Every row gives one point. The points of each table are mixes of a few directions, plus a little noise. How many directions does each table use, and how many do they share? Where both have some left over, give the other angles between the two spaces (their principal angles), to ten degrees, smallest first.

First, 6 rows:
[[ 1.3  1.1]
 [ 2.7  2.1]
 [-3.9 -3.4]
 [-0.7 -0.5]
 [-3.5 -3.0]
 [ 4.1  3.5]]
Second:
[[ 0.0  0.2]
 [-2.3  6.4]
 [ 1.7 -4.4]
 [-0.2  0.4]
 [-0.5  1.5]
 [ 1.5 -4.0]]
Directions: first 1, second 1, shared 0; angles 70

First (8 x 4):
[[ 0.0  0.9 -0.3 -3.6]
 [-3.0  1.9  5.0 -3.2]
 [ 4.7 -2.3 -8.2  2.2]
 [-1.5  1.2  2.5 -2.6]
 [-1.1 -0.6  2.3  4.0]
 [-1.1  0.0  2.0  1.6]
 [ 1.5  0.1 -2.8 -2.6]
 [ 0.5 -1.2 -0.6  4.0]]
Second, 6 rows:
[[-1.9  0.7  3.7  0.5]
 [ 2.4 -1.5 -3.7  3.2]
 [ 2.1 -1.3  1.1  3.7]
 [-4.2  2.9 -0.6 -7.3]
 [ 0.8 -1.1 -2.7  2.9]
 [ 0.7  0.8  2.3 -2.7]]
Directions: first 2, second 3, shared 2

First, 6 rows:
[[-4.9  1.7  3.2  0.0  0.3  3.5]
 [-0.2 -2.8 -4.2  0.5  2.3  1.3]
 [ 2.9 -4.1 -5.4  0.6 -1.7 -4.1]
 [ 0.7  1.4  1.2 -2.2 -1.9 -2.1]
 [ 3.0  3.8  6.4  2.5 -2.3 -1.7]
 [-1.4 -0.1 -1.0 -1.3  3.2  3.0]]
Second:
[[ 5.6 -6.9  0.4  4.5  2.2  1.3]
 [-3.7  0.5  2.9 -1.6 -2.7  0.2]
 [ 0.9 -0.5 -0.1  0.7  0.5  0.1]
 [ 1.3  1.3 -6.9 -2.3  2.7 -1.5]
 [-4.2  3.5  0.0 -3.4 -2.0 -0.7]
 [ 0.2  2.0  3.6  1.9 -0.7  0.5]]
Directions: first 4, second 3, shared 2; angles 60

First, 10 rows:
[[ 3.2  3.1 -4.6 -1.6  2.5  1.4  1.0  1.5 -4.9]
 [ 0.6  1.1 -1.8  1.4 -1.2  1.2  1.0  3.4 -1.0]
 [-6.0 -3.1 -0.8  0.5 -8.4  5.3  6.9  1.5  0.1]
 [ 1.5 -2.0 -0.6  3.4 -0.2 -0.5 -2.4  3.2  3.6]
 [-0.8  1.2  3.4  0.7 -0.1 -2.1 -1.3 -0.6  1.0]
 [ 0.2 -5.4 -1.3  1.9  2.9 -2.0 -4.2 -1.4 -2.6]
 [-0.1 -3.2  1.4 -2.7  2.8 -1.4 -1.7 -5.4  2.6]
 [ 1.8  3.4  1.2 -4.8  3.1 -0.8  0.2 -4.1  1.2]
 [ 0.3  3.9 -1.0  1.2 -0.5  0.4  0.9  3.2 -5.6]
 [-0.5  1.0  4.1 -0.2 -0.8 -1.2 -0.6 -1.4  5.2]]
Second:
[[ 2.0  1.1 -0.9  1.5 -2.2  5.4 -7.2 -4.1  5.0]
 [ 2.1 -1.3  1.4  2.6  1.3 -1.5  4.3  1.2 -1.6]
 [ 3.7 -2.0 -4.7 -3.4 -1.1 -1.5 -4.2  3.3  3.2]
 [-1.4  0.4 -0.6 -1.4 -0.1  0.1 -1.0 -0.2  0.1]
 [-3.6  2.6 -1.6 -6.1 -0.3 -0.9 -3.7 -2.3 -4.3]
 [-0.8 -0.3  2.4  5.2 -0.4  3.4  1.5 -0.8  4.2]
 [-2.8  0.1  2.5  0.2  2.1 -3.6  7.0  1.1 -6.1]
 [ 1.5 -0.9 -0.4 -1.5  1.4 -4.2  3.9  1.8 -5.2]
 [ 0.0 -1.3 -0.3  2.2 -0.6  0.7  0.4  2.1  5.1]
 [-1.0  1.3  1.3  0.8 -0.4  1.8 -0.9 -2.5 -0.5]]
Directions: first 5, second 4, shared 1; angles 40, 70, 80

First:
[[ 1.5  1.5  1.2  0.6 -0.4  2.6  0.5  4.0 -3.4 -1.8 -0.2 -4.1]
 [ 0.2  0.7 -1.8  1.1  0.9 -5.9 -2.1 -0.6  0.0 -4.5  7.4 -6.4]
 [-3.2 -4.3 -3.7 -0.5  2.0 -3.4  0.2 -7.5  2.8  2.0  1.1  5.0]
 [ 0.2  3.4  0.3  1.6 -3.2  4.7  4.2  2.7  1.3  4.8 -4.6  2.9]
 [-0.1 -0.4  0.7 -0.8  1.0 -0.4 -1.3 -0.1  0.1 -0.5 -1.2  0.6]
 [ 1.2  4.0  1.2 -0.6 -3.5 -1.6 -0.8 -0.1  4.8  0.2  3.5  3.5]
 [ 0.2 -3.0 -1.9 -0.1 -0.4  5.8  3.6 -1.4 -4.1  1.1 -0.4  1.9]
 [-1.4  1.2 -3.7  1.5  5.7  1.0  1.9 -0.6 -4.2 -1.8 -0.8 -5.6]
 [ 0.4  4.2 -0.4  0.1  1.6 -0.3 -0.4  0.9  0.2 -1.5  1.1 -2.2]
 [ 0.8 -4.0  3.2 -2.7 -0.9  2.3 -1.9  0.3 -1.0  0.2 -2.5  3.8]
 [ 0.1 -3.4  5.1 -0.3 -2.5 -4.9 -4.2  2.7  3.5  1.2 -3.5  0.9]]
Second (8 x 12):
[[ 2.2 -0.3  2.5 -0.7 -4.1 -0.4 -1.6  1.9  0.7 -1.5  3.6  0.6]
 [-0.8  0.3 -3.3 -0.1  0.1 -2.5  0.4 -4.9  2.2 -0.7  5.9  2.0]
 [ 1.7  0.5  2.9 -2.0 -0.1 -2.0 -4.2  1.9 -0.2 -3.6  2.3 -1.7]
 [-1.6  2.7 -1.5 -0.1  3.8  1.5  1.4 -1.0  0.3  2.2 -4.9  1.6]
 [ 1.0  4.0  1.9 -4.2  3.9  6.1 -0.9  0.4 -2.1 -1.2 -4.2  4.1]
 [ 0.6  0.1  0.3  0.0 -2.1  0.9  0.7  0.1  0.6  0.7  1.0  1.6]
 [-2.0 -2.3 -3.9  0.7  2.7  2.9  3.6 -3.4 -2.7  1.4 -1.3  0.9]
 [-0.8 -5.0  1.5  6.5 -4.2 -6.9  0.2  5.5  0.8  2.5 -2.4 -8.7]]
Directions: first 6, second 5, shared 5

First (8 x 18):
[[-5.2  0.0  1.5 -7.4 -0.2 -1.1 -0.2 -0.9 -1.7 -4.1 -0.2  1.3  1.6 -0.7
  -6.0  1.9  0.4 -2.9]
 [ 1.8  1.3  0.2  1.8 -0.1 -0.9 -3.1 -0.7 -0.8  7.6  2.0  0.4 -4.1  0.8
  -1.3 -0.6  0.5  2.6]
 [-2.6  2.4  0.8 -5.6  0.1 -0.3 -2.5  1.1 -3.7  3.6 -1.2  2.3  0.1 -2.2
  -4.0  3.3  0.7  0.0]
 [ 0.6 -2.2  0.6  3.4 -1.1 -2.9 -0.8 -3.4  4.4  0.4  2.2 -0.2 -2.4  2.6
   0.1 -2.8  0.7  2.1]
 [ 5.5  2.0 -1.7  3.8  3.4  6.8  2.1  3.5 -5.7  1.5  4.2 -5.4 -4.3  2.5
  -0.4 -3.1 -3.1 -4.3]
 [-2.9 -2.4  0.9 -0.5 -2.4 -4.6 -0.3 -2.8  5.8 -2.8 -2.6  3.0  3.1 -0.9
   2.0  0.9  1.9  3.1]
 [-0.7 -1.6 -0.9  0.8 -0.7  0.1  2.9  1.1  2.8 -5.8 -4.2  0.9  5.6 -2.2
   5.8  1.2  0.3  0.4]
 [ 3.3  0.4 -1.5  3.4  1.1  3.1  1.9  2.2 -1.0 -0.4 -0.1 -2.0  0.3  0.2
   3.8 -1.0 -1.3 -1.0]]
Second:
[[ 1.4 -0.4 -0.4  1.2  0.6 -0.6 -0.8  0.7 -0.5  2.8 -2.1  0.8  0.6 -0.9
   3.8  0.3  0.1  2.0]
 [-0.4  4.8 -1.3  2.1 -4.1  3.0  1.7  0.0  4.1 -1.2  3.2 -0.2  0.6 -2.4
  -4.3  2.5  0.6 -0.6]
 [-4.1 -2.1  2.0 -5.7  1.3 -0.1  1.5 -2.6 -1.6 -7.7  4.4 -2.6 -2.4  4.0
  -8.9 -2.7 -1.0 -6.2]
 [-0.6 -3.1  1.2 -2.5  2.5 -1.7 -0.6 -0.6 -2.5 -1.0 -0.8 -0.5 -0.9  2.2
   0.3 -1.9 -0.5 -1.1]
 [-0.4 -6.2  2.1 -3.9  5.5 -3.9 -1.7 -0.7 -5.4 -0.1 -3.1 -0.3 -1.2  3.9
   3.2 -3.8 -1.1 -0.5]
 [ 2.5  6.9 -2.8  6.5 -5.9  3.8  1.0  1.8  5.9  4.1  0.7  1.6  2.3 -5.6
   1.4  5.0  1.5  3.8]
 [-1.6 -4.9  2.0 -4.6  4.3 -2.7 -0.7 -1.3 -4.2 -2.9 -0.5 -1.1 -1.6  4.0
  -1.2 -3.6 -1.1 -2.7]
 [ 1.3  3.8 -1.6  3.6 -3.1  2.0  0.5  1.1  3.3  2.2  0.3  0.8  1.4 -3.2
   0.8  2.7  0.7  2.1]
 [ 0.7 -3.3  0.7 -1.1  2.9 -2.2 -1.4  0.3 -2.9  1.7 -2.8  0.4 -0.1  1.5
   4.1 -1.7 -0.4  1.0]
 [ 2.0 -0.5 -0.4  1.9  0.8 -0.8 -1.1  1.2 -0.6  4.0 -3.1  1.2  1.0 -1.2
   5.4  0.7  0.3  3.0]
 [-0.7  4.9 -1.2  2.1 -4.3  3.2  1.9  0.0  4.2 -1.7  3.7 -0.2  0.5 -2.4
  -4.9  2.6  0.8 -0.9]]
Directions: first 4, second 2, shared 1; angles 90
